Each row is a point. The window is the flat piece filled in between its corners: a triangle in 3 columns, a solid with four corners in 4, and so on. A path goes straight from each point to the next, and from the last back to the first. After which points does the path pass through the window?

Window (3 x 3):
[[ 6.2  1.8  2.0]
 [-0.9 -2.6  0.4]
 [ 0.1 -1.5 -1.6]]
Path:
(1): [ 4.1 -1.6 -0.2]
(2): [-0.1 -3.2  0.3]
(3): [-0.2  1.2  1.0]
(4): [-2.1 -0.4  3.6]
(5): [ 0.0 -3.2 -1.0]
(6): [ 6.1 -0.3  1.8]
(7): [5.1 5.3 1.8]
(8): [ 0.6 -0.2  0.3]
(9): [ 3.0 -5.1  4.1]
(10): [ 1.3 -3.7 -0.1]
(11): [-3.7  0.0  1.1]
(12): [ 1.6  3.0 -0.3]
Through the window after points: 2, 4, 6, 10

Window (6 x 6):
[[ 1.9 -1.3  4.0 -1.9  6.6  3.3]
 [-0.5  4.0 -4.7 -4.6 -2.9 -1.7]
 [ 1.6  0.2 -0.1  1.1  4.5 -1.0]
 [-2.0 -1.0  0.4  0.6  3.7  3.4]
 [ 1.3 -3.3  3.5  0.2  1.8  0.9]
 [ 4.2  5.4 -6.9 -1.8 -5.5  0.8]]
Path:
(1): [-0.6  2.2  1.5  3.1  1.7  2.7]
(2): [-0.9  5.4  2.1 -1.8 -2.6 -2.0]
(3): [ 2.2 -0.4 -3.1 -1.2 -0.3  2.9]
(4): [ 0.8 -2.0 -0.1 -2.2  4.8  1.0]
(5): [-0.3  0.5  1.5  1.1  2.6  0.3]
(6): [-0.5  1.0  0.6 -1.2 -1.3  0.3]
(7): [ 4.7 -3.4 -2.7 -3.1  5.7  3.9]
(8): [ 3.9 -5.6 -2.7 -0.6  2.6  2.1]
(9): [ 1.4  2.5 -0.6 -0.8 -1.5  0.7]
(10): [2.1 4.9 0.8 1.3 0.2 2.7]
(11): [ 3.2 -0.6 -5.8 -3.8 -0.7 -0.7]
(12): [ 1.5 -2.4  0.3 -1.1  2.3  0.0]
(13): [ 1.3  2.0  3.7  2.0 -0.8  2.0]
(14): [1.0 1.0 2.9 0.6 1.5 3.2]
(15): [-1.4 -0.8 -2.8 -3.0  4.2  0.6]
(16): [-0.1 -2.0  0.2 -2.1  3.5  1.7]
Through the window after points: 8, 10, 12, 14, 16

Window (9 x 9):
[[ 1.1 -0.7 -2.1  2.6  0.9 -6.1 -2.6 -3.6  2.5]
 [ 0.8 -1.9 -3.7 -1.6  5.2 -3.0 -3.4 -1.8  0.5]
 [-0.1  0.8 -0.2  1.2  1.5  3.3  2.7 -2.7  4.9]
 [-3.2 -0.9  1.1 -1.3  0.5  3.5 -3.5  0.0 -4.7]
 [ 5.2  2.3  4.2 -0.4 -0.9  0.5  0.1  1.9 -5.3]
 [ 2.7  4.1 -3.4 -3.8 -0.4  1.3  1.9 -3.7 -3.3]
 [-3.0  0.9 -2.1  0.9 -2.2  3.9 -1.8  5.8 -2.3]
 [ 3.5 -0.3  0.7  3.5  3.7  4.6 -0.6 -1.4 -4.7]
 [-4.6  7.4  1.4  2.2  0.2  2.8  2.9 -0.8  3.6]]
Path:
(1): [-2.0  0.5  2.2  1.4 -0.5 -1.3  3.2  2.8 -5.2]
(2): [ 0.8  1.1 -2.8  0.0  1.7 -0.7  2.5 -1.2 -2.5]
(3): [ 1.7  2.8 -1.4 -2.2 -1.3  1.1 -3.8 -2.9 -0.1]
(4): [ 1.4  3.0  0.7  0.4 -0.6  4.6 -5.0 -0.2 -1.7]
(5): [-3.1 -2.7 -0.5 -0.3  3.8 -0.6  2.7 -1.4 -2.1]
(6): [-3.4  2.3 -1.2 -1.1  0.2  0.5  1.0  0.9 -2.9]
(7): [ 3.7  3.8 -1.5 -0.2  0.0  2.3 -1.4 -1.9 -0.6]
(8): [ 2.5  0.0 -1.8  1.3  1.4  2.1 -3.2 -1.2 -1.8]
(9): [ 1.7 -1.3  0.2 -0.3  1.9  0.9  0.4 -0.3 -3.9]
(10): [-3.1  2.5  6.1 -1.9  1.1 -1.4  5.2  3.5 -0.8]
(11): [ 0.2  4.6 -1.2  2.4  0.1  3.4 -0.5 -2.4  1.5]
(12): [ 6.0  5.2  1.9 -0.9  0.7  3.6 -2.5 -2.1  1.5]
Through the window after points: 2, 4, 10, 12

Window (12 x 12):
[[-2.5 -1.1 -1.7 -5.1 -2.3  1.9 -4.1  2.3  0.6  0.9  4.6  0.5]
 [-1.6  6.7  3.7 -3.7  2.7  1.0  0.2  0.7  1.0 -2.5  3.8 -2.6]
 [-1.8 -1.7  4.4 -2.1  2.6  0.9 -5.5  2.6  2.5  3.9  2.0 -3.3]
 [ 0.6  2.2 -2.2  1.4 -3.3  6.8  0.4  1.9  0.4  0.8 -3.1  1.3]
 [-0.5 -1.0 -2.0  0.1  4.8  3.3  0.5 -3.2 -1.5 -3.0 -1.8  1.4]
 [-2.5  0.6 -3.5  0.4 -1.1  4.2  4.4 -0.4  2.0  1.8 -3.3  1.3]
 [-1.8  4.6  1.1 -0.3 -2.3 -1.9 -3.8  3.2  2.5  1.2  6.7 -0.8]
 [ 3.7  1.3 -0.1 -5.4  4.4 -2.7  0.6 -1.1 -1.1 -1.0  0.3 -1.6]
 [ 2.7 -3.4 -0.3 -1.1 -5.2  2.2  3.2 -3.6  0.9  1.8 -1.0 -1.5]
 [-2.5 -0.8  2.0  0.0 -4.0  1.7 -1.0  2.5  7.6 -1.3 -1.2  0.4]
 [-2.4  0.7 -2.4 -1.6 -1.0  2.7 -2.0 -2.0 -6.2  2.2 -4.6  0.9]
 [-1.0  4.3  5.5  1.3  1.1  2.1  4.4  4.3 -1.3 -0.6 -0.5  1.4]]
Path:
(1): [ 1.5  0.1  0.2 -0.5 -2.9  3.0  2.1 -2.9  1.9  1.9 -0.5  0.3]
(2): [-0.1 -3.6 -0.2 -2.0 -3.0  0.3  1.3  1.1 -0.7 -0.6 -0.5 -2.9]
(3): [-0.4 -0.1 -1.7 -1.0 -2.7  1.1 -2.7  3.0  0.7 -1.7  2.7 -2.8]
(4): [-2.7  0.9  1.6 -5.2 -0.4  2.9 -0.2 -1.7  1.4  5.0  1.7  4.7]
(5): [-1.5  3.0  2.1 -2.2  1.6  1.9 -1.0 -1.6 -0.3  2.4  0.2  0.5]
(6): [-0.1  0.0 -3.6  0.2 -2.1  3.6  1.5  4.8  0.3 -5.8 -1.2 -2.8]
(7): [-0.5  2.4  0.9 -2.0 -0.5 -3.0  1.8  1.8 -1.1 -0.6  2.8 -6.3]
(8): [-0.3  0.6  1.1 -0.8  0.5  6.5 -3.0  1.4  4.8  0.7 -0.3  5.4]
Through the window after points: 1, 3, 5

Window (14 x 14):
[[-3.9 -3.4  0.3  1.2  1.1 -2.0 -1.7 -0.7  2.9  2.9  0.1 -1.6  1.8  0.6]
 [-1.8 -4.5  5.4  5.0  0.2 -0.9  0.3  1.3 -2.1  0.8  1.5  2.0 -0.9  0.2]
 [-1.2 -3.7  3.0  4.8 -5.1  0.3 -1.7  2.8  4.9  2.7  0.1  1.2 -1.3  2.5]
 [ 2.7  3.5  2.1 -2.2 -2.4 -2.6  0.0 -1.9 -2.1 -3.2  3.2  1.3  3.7  3.1]
 [ 0.0  4.5 -3.1  3.4  3.5  1.1 -3.2 -5.4 -1.1  2.6  1.3  4.0  3.3  0.7]
 [ 0.1 -3.7  0.5  2.7  2.8  0.3  0.2  0.6  3.5  3.4 -2.7  1.1 -0.3  6.7]
 [ 2.5  5.7  1.2 -2.4 -0.2  0.8  2.8 -2.2  1.3 -7.2  2.2  0.4 -0.5 -0.7]
 [ 3.1  0.7 -0.3 -1.6  1.6  2.6 -1.1 -6.1 -1.1 -5.0  5.3  5.4  6.2 -1.5]
 [-1.1 -2.1 -4.8  4.3  0.8 -1.8 -1.9 -1.5 -0.4 -1.8  0.2  2.6  1.5  2.5]
 [ 3.2  2.0 -0.2  1.7  3.7  1.8 -6.2 -2.4 -1.9 -4.1  3.9  0.5  4.1  0.2]
 [ 2.7  1.7 -4.1 -0.2  3.0  1.9 -2.1 -4.3 -2.8 -0.8  8.9  2.1  1.8  0.7]
 [ 1.6  1.7 -4.4 -2.5  3.3 -1.5 -3.1  1.4  1.3  2.3 -1.8  4.9  0.2  0.5]
 [-0.2 -3.3 -1.1  4.6 -0.6  0.9  1.6  4.3  1.4  4.6 -2.5 -0.9  2.7  1.3]
 [-4.2 -4.2  1.9  1.7 -3.0  3.6 -1.3  1.6 -1.3  1.7 -2.0 -0.1 -0.6  3.4]]
Path:
(1): [-3.7  1.2  1.0  2.3 -0.2  0.2 -1.8  1.5  1.6 -1.3  4.6  0.7  1.2  2.1]
(2): [-2.2  3.9  0.8  1.4  0.8 -0.5  1.5  0.7  4.0 -3.0  0.9  2.9  5.8  5.6]
(3): [ 2.6 -2.8 -0.2  1.3 -0.9  1.0 -3.7 -2.5 -2.8  0.8  2.5  0.6 -2.5 -3.7]
(4): [ 4.6 -0.3  0.0 -0.4 -0.6 -0.3 -1.8 -1.5 -0.9 -2.6 -0.3 -0.1  2.2 -0.3]
(5): [-2.5  2.4 -0.1  3.8  4.5  2.6 -3.2 -1.1  0.0 -1.2  5.8  2.7  2.7  1.9]
(6): [ 0.3  0.4 -1.3  0.9  2.2  0.7 -1.2  0.8 -0.2 -0.9  4.4  2.8  3.2  1.1]
(7): [ 1.7 -2.5 -0.1  0.2 -1.2  0.3 -0.4 -2.6  0.5  0.6 -1.6  0.0  0.1  0.5]
(8): [ 6.8 -1.4 -1.3  0.9  0.7  1.5 -1.6 -4.5 -1.2  0.3 -0.2  2.4  0.9 -0.2]
Through the window after points: 4, 8
